Every row gives one point. Two turns around zero, p and q, are shown by what they do to some points. Write where each new point lands after one turn and then the other. Backwards means that the second turn is done in reverse. Each puzzle has new turns, and all numbers are rounded.

Turn p:
[26, 48] -> [27, 48]
[-52, -28] -> [-52, -27]
[50, -6] -> [50, -7]
[-23, -14] -> [-23, -14]
Turn q:
[-8, 58] -> [-21, 55]
[-29, -32] -> [-21, -38]
[37, -25] -> [42, -16]
Where do these land?
q, then p backwards: [-35, 4] -> [-35, -4]
q, then p: [27, 15] -> [23, 20]
p, then q: [-55, 6] -> [-55, -6]
p, then q backwards: [62, -25] -> [54, -39]

Turn p:
[40, 19, -3, -22] -> [44, 9, 18, -13]
[63, 12, -39, 69] -> [64, -32, -14, 71]
[-7, 79, -5, -17] -> [20, 76, 16, 13]
[-35, -43, 27, -12] -> [-51, -22, 1, -29]
[-40, -42, -12, -11] -> [-39, -15, -35, -25]
[-22, -25, 32, -7] -> [-38, -15, 15, -18]
Turn q:
[44, 2, 23, -34] -> [47, 15, -5, -34]
[-48, -46, 9, 34] -> [-27, -55, 35, 25]
[-54, 12, 4, -29] -> [-50, -2, 13, -35]
[-10, 19, 3, 36] -> [-13, 16, 17, 32]
[88, 7, 15, -41] -> [82, 30, -29, -33]
[-20, 5, -55, 35] -> [-39, -5, -31, 47]
Where do these land?
p, then q backwards: [39, 53, 21, -49] -> [32, 30, 72, -10]
q, then p: [22, 1, -6, 43] -> [10, -16, 5, 44]
p, then q: [5, -12, -36, 7] -> [4, -9, -34, 16]
q, then p: [-57, 20, 47, -61] -> [-39, 43, 31, -72]
p, then q: [6, 13, -18, 23] -> [6, 6, -7, 31]
q, then p: [-15, -75, -8, 38] -> [-26, -80, -13, 7]

Turn p:
[16, -27, -5, -11, 4, -35, 26, 23] -> [4, -32, 9, -16, 12, -33, 5, 31]
[4, 6, 2, 58, -37, -9, -22, -36] -> [11, 17, -3, 71, 14, -12, -14, -25]
[-48, 23, -13, 15, 20, -66, 22, -1] -> [-60, 0, -22, -9, 31, -55, 5, -17]
[22, 24, -35, -81, -6, 17, 47, -8] -> [29, -10, -35, -53, -45, -4, 66, 8]
[5, 18, -33, 22, 3, -11, 71, 50] -> [-42, -3, -12, 8, -1, -26, 48, 69]
[46, -7, -37, -7, 40, 21, -52, -10] -> [46, 3, -44, -16, 30, 47, -28, 14]
[-53, -4, 68, 28, -14, 58, -95, 14] -> [-17, 57, 62, 17, -22, 59, -86, -43]
[-10, -75, -35, 26, 58, 5, -34, -46] -> [-2, -71, -45, 13, 31, 39, -65, -16]
[-6, 9, 28, -20, -58, -15, 17, 10] -> [11, 15, 38, 3, -35, -43, 18, -9]
[25, 34, 60, -31, -10, 35, 19, 4] -> [20, 24, 54, -19, -15, 29, 51, -12]
Turn q:
[26, 0, -7, -45, 43, -1, -35, 24] -> [22, 19, 1, -24, 44, 10, -51, -18]
[61, 23, 22, -25, 4, -57, 48, 26] -> [64, 42, 9, 8, -29, -58, -35, 13]
[39, -9, 15, -38, 11, 7, 31, 25] -> [59, 18, 9, -28, -3, -2, -13, 12]
[-8, -21, 43, 48, -26, 28, 42, 24] -> [10, -26, 12, 9, -29, 10, 35, 73]
[-28, 18, 39, -32, 28, -47, 36, 35] -> [11, 7, 24, -32, 16, -78, -14, 28]
[-23, 23, 13, 91, -14, 30, -20, -39] -> [-54, -16, 13, 75, 2, 31, 47, 20]
[11, -33, -40, -6, -14, 4, -29, 62] -> [-1, -6, -59, -28, 0, 30, -46, 20]
[-25, 11, -27, 36, 30, 2, 29, -30] -> [-1, -22, -17, 33, 25, -22, 47, -14]
[-23, 7, -7, 1, -25, 13, -22, -106] -> [-44, -12, 36, 22, -22, 22, 47, -78]
[-59, 40, -31, -44, -67, 52, -44, -43] -> [-87, 42, -2, -50, -14, 44, 50, -50]
[29, -60, -21, 14, 28, -30, -36, 23] -> [19, -47, -28, 13, 10, 15, -68, -6]
Where do these land?
q, then p: [-52, 21, 4, 10, -20, 46, -63, -17] -> [-74, -4, 5, -15, -44, 38, 0, -31]
p, then q: [12, 58, -8, -13, 46, -26, -8, 39] -> [14, 42, -8, -36, 54, -42, 6, -9]
q, then p: [-34, -29, 63, 32, 7, 7, -46, 32] -> [-35, -2, 56, -29, -14, 22, -64, 18]
p, then q: [42, -26, -24, 23, 19, -42, -31, -21] -> [30, -20, -21, 33, 42, 12, -45, -20]
q, then p: [-15, 5, -42, -20, -59, -11, 62, 31] -> [22, 9, -42, -13, -42, -69, 32, 26]
p, then q: [-35, -16, 1, -67, -15, 37, 33, 8] -> [-8, 5, 6, -57, -71, 11, 14, -6]
p, then q: [24, -2, 49, -3, -12, 7, -39, -99] -> [41, -14, 49, 68, -9, 43, 29, -54]
q, then p: [-1, 6, 2, 0, 62, -24, 54, -7] -> [16, -34, 3, -5, 70, -25, 16, 16]
p, then q: [58, -19, -45, 37, -28, 7, 38, 34] -> [27, -5, -58, 18, -6, -6, -28, 73]
